Each wall is flat, endless, passes through zero and stands at right angles to its row. A trip goes straight from one point to another. List the walls that it crosses, first one first.
(in the rows, 128 means zero)

Walls:
(1): [166  83]
(2): [112 194]
(3): [ 97 173]
(4): [ 71 137]
(5): [139 165]
(6): [147 124]
Trips:
[176 133] to [178 130] => none
[127 132] to [103 118] => 5, 2
[137 138] to [150 131] => 1, 3, 2

Walls:
(1): [150  90 145 161 133 148 113  77]
(2): [106 140 147 111 110 249 151  75]
(3): [113 134  87  89 132 156 149 116]
(4): [131 177 148 133 119 114 104 137]
(5): [103 143 159 144 130 149 132 122]
(6): [127 193 139 106 131  90 146 177]
(7): [159  98 126 131 175 131  80 104]
(8): [123 141 137 113 113 111  92 124]
Trips:
[117 107 151 109 165 165  81  89] to [ 77  84 159  67 156 128 132  78] => none
[145 177 199 113 110 133 155 162] to [127 167 182  72 148 152  88 174] => 7
[158 191 102 118 151  80 158 143] to [155  90 126 118 133 145 138 188] => 4, 3, 7
[205  99 153  95 158 136  91 106] to [100  96 148 104 160  86 175  70] => 8, 3, 5

Walls:
(1): [171  92 161  82 187 175 115 173 157 107  61 114  41 132]
(2): [122 155 143 169 137  79  87  98 159  92 175  77  90 141]
(3): [213 150 122 134 167 174 151 196  88 139 124 110 100 119]
(4): [135 132 162 180  69  96 111 115 140 137 132 150  66 177]
(5): [108 152 106 127 148 126 115 133 114  83 135  67 123 197]
Trips:
[124 160 151 119 101 133  99 107 156 119 188  93  79 143] to [156 177 119 114 151 131  83  75 134 146 156 120 134 137] => 4
[190 129 109 172 137 140 190  99 174 179 140 165 116 118] to [111 137 167 105 106 120 159 196 134 194 130 156 156 100] => 4
[134 168  83 165 137 122 153 117 141 122 129  67 142 108] to [ 81 170 117 139  74 108 121 110 105 140 158  98  84 117] => 3, 4
[ 56  91 123 189  99 148 211 104 109 122 152 110 107  72] to [129 157 141  99 132 148 100 129 112 142 149 198 162 150] => 4
[126  77 128 130 127 134  88 173 141 124 160  79 146 124] to [137  92 107 150 149 149 185 117 104 130 177 146 142 148] => 1, 2, 5

Walls:
(1): [178 108 125 104 136 118 129 127 191  94 146 171  90 100 172 122 101 190
  99 133 183  92  88  96  90 118 155  80  35 120 129 188]
(2): [139 156  81  87 134 102 141 122 145 153 136 181 133 128 138  98 149 155
 124 124 139  94 125 133 111 112 135  48 171 133 109  93]
(3): [115 136 105 104 107 158  94 116 104 139 137 102 154  92 106  97 141 186
 159 171 149 130  49 168 165 151  92 105 201 173  80 145]
(4): [120  92 130  96 142 156  92  80 165 139 134 157 107 125 134 156 134 135
 175  81 155 146 132 100 104 134 139 149 108  74 136 120]
(5): [115 104 112 168 167 169 148 128 147 129 119 120 140 174 110 106 137 128
 112 166 133 159 175 147 139 113  86 107 158  94 130 125]
(6): [146 137 119  96 102 179  34 194 172 132 151 151 152 130  94 165 154 158
  96 129 169 134 166  64  94 162 136 122 117 166  87  81]
(7): [ 93  69 148 155 180 109 156 146 129  55 127 166 161  89 120 135 136 123
 123 108 178  92 170 148  96 132 184 135 151 155 100 150]
(8): [ 81 136 127 115 220  98 115 121 156 116 157 111  82 133 122 131 150 113
 143 136 148 140 164 168 114 184 150 102 141 177 144 116]
Trips:
[133  85 123 160 147 159 114  91 149 118 149 131 114 101  65 168 145 131
 144 108 113 101 177 144 111 150  97 166 100 109 149 116] to [147 111  95  47 103  87 118 194 133 121  99  86 123 160 103  75  96 117
 145 111  52  77 141 163 123 117 126  98 117 128 157  96] => 7, 2, 5, 4, 6, 8
[133 106 146 148 114  79 118 127 118  96 149 145 120 146 130 148 151 114
 197  95 140  85 138 187 137 156 166 111 140 169 129 150] to [120  68 137 178 122 120 120  88 136 149  46 127 127 137 162 118 103 122
 119 160 142 134 181 155 154 170 128 141  96 172  69 151] => 2, 5, 3
[ 94 139 130 136 185 172 110 155 136 139 151 154  81 123 125 164 120 173
 127 170 144 141  97 159 149 135 141 118  86 135  93 133] to [116 156 162 111 165 172  86 143 131 133 141  92 141 110 104  92 149  84
 109  95 113 142 102 107 111  66 107 126 139 152 118  94] => 7, 1, 4

Walls:
(1): [178 126 156 118 203 134 215 135 135 210 137  88 137 161 156 172 128 126
 138 117 154 149 145 133 105  73 121  83 135 171  94 166 186  77 171 140
  98 134 115 146 160 152 108 174 126 128 110 155]
(2): [165 117 170 109 163  73 130  61 131 114 137 121 158 161  95 142 194  87
 104 155 196 124 123 125 165 147  19 136 107 102  53 115 163  79 126 116
 187 131 129 137 120 131 130 109 191 134  83 100]
(3): [146 136 173 115  77 129 101 134 151 166 125 177  78 143 126 142  63  99
 124 168 164 100 168 158 126 146 115 132 123 131 174  35 170 156 110 184
 172  99  83  77 142 127 118 133  86 119  91 130]
(4): [148 122 113  70 139 112 123 134 115  84 164 112 141 124 120 157 131 154
 111 183 145 131 128  90 115 107 101 160 193 119 121  54  89 136 135 114
 111 117 154 101 142 159 149 135 117 102 138 120]
(5): [111 126 151  85 124 119  77 132 105 125 114 105 158 100  96 104 132 106
  95 160  98 129 107 132  75  86 123 108 119  92  70 140 151 126 121 131
 101 165 105  96 126  99  87 123 120 149 133 153]
(6): [ 80 118 146 158 150  92 150 119 151 144 130 123  78 177 125 110 194 162
 111 114 156  72 149 126 142 130 169  77 120 123 105 130 139 113  67 162
  77 101  83 102 105 141  88 179 151 142 168 124]
(7): [121  93  83 136 118 149 114  58 191 113 123 162 129  95 108 181 133 130
  96 140 134 130  72 171 185 102 158 175 133 167 141 117 106 105  73 112
 149 170 128 134 146 114 185 124 199 134 116 128]
(8): [124 130  97  90 130 148 133 130 110 168 110  94 119 182 120  82 116  91
 204 128  84  87 155 109 118 130 139 134  87 109 160 108 199  68  86 122
 159 143  65 130 127 183 204 116  99 173 141 131]
(9): [104 135  47 125 175 132 161 126 123 134 124 123 124 164 144 138 198  96
 131 120  99 178 130  96 185 128  66 111  99  92  93  73 143 118 168 155
 161 107 130 101 158 127 182 123 156 133 144 112]
(10): [172 116 172  79  67 175 156 141  92 101 127 127  92 172 115 119 128 144
 133 142 168 106 134 125 166 115 136 129 203 143 109 129 138  99 104  69
 121 202 124 145 140 111 107  62 122 109 178 160]
(11): [112 119 100 142 109 109 130 150 111 129  93 157 136 150 179 195 123 103
 166 132 115 137 145  78 140 118  90 125  68 126 126 149 160  96 159 115
 157 192 142 148 100  87 163 110 173 167 116 171]
(12): [116 127 143 148  43 151 107 113 159 180 141 111 149 106 155 154 106 180
 147 157 133 144 142  97 111 126 133 120  86 124 115 125 109  79 136 119
 129 129  57 140 113 131  98 141 130 117 125  56]
Trips:
[134 179 136 165 151 140 196 108 157  60 121 111 135  30  95 138  97 130
  87 109 128 114 139 135 106 132 131 109 146 141 131 152 152 157 136 136
 118 104 119 120 126 131 179  98 165 164 168 122] to [106  49 183 104 133 114 140 100 153 136 111  87 152 137 151 121 193 161
 162 194 163  82 174 175 174 131 124 152 129 151 118 157 106 156 118  71
 126 109 119  82  85 118 132 126 132 126 134 128] => 6, 2, 4, 10, 12
[102 120 156  97 124 128 153 165  91 158 134 178 131 128  93 116  95 174
 132  93 155 144  72 106  72 147 118 151 125 160 147 135 142 145 169 206
 146 138 113 174 133 127 101 104 118 149  96 131] to [154 140 178 149 141 192 128  68 139 158 119 162 112 147 128 179 103 147
  95  59 159 134  84 154 167 164 110 167 221 129 154 127  86 116 136 192
 160 116 186 141 123  77 130 123 108 138 163 120] => 5, 11, 12, 10, 7, 1, 2
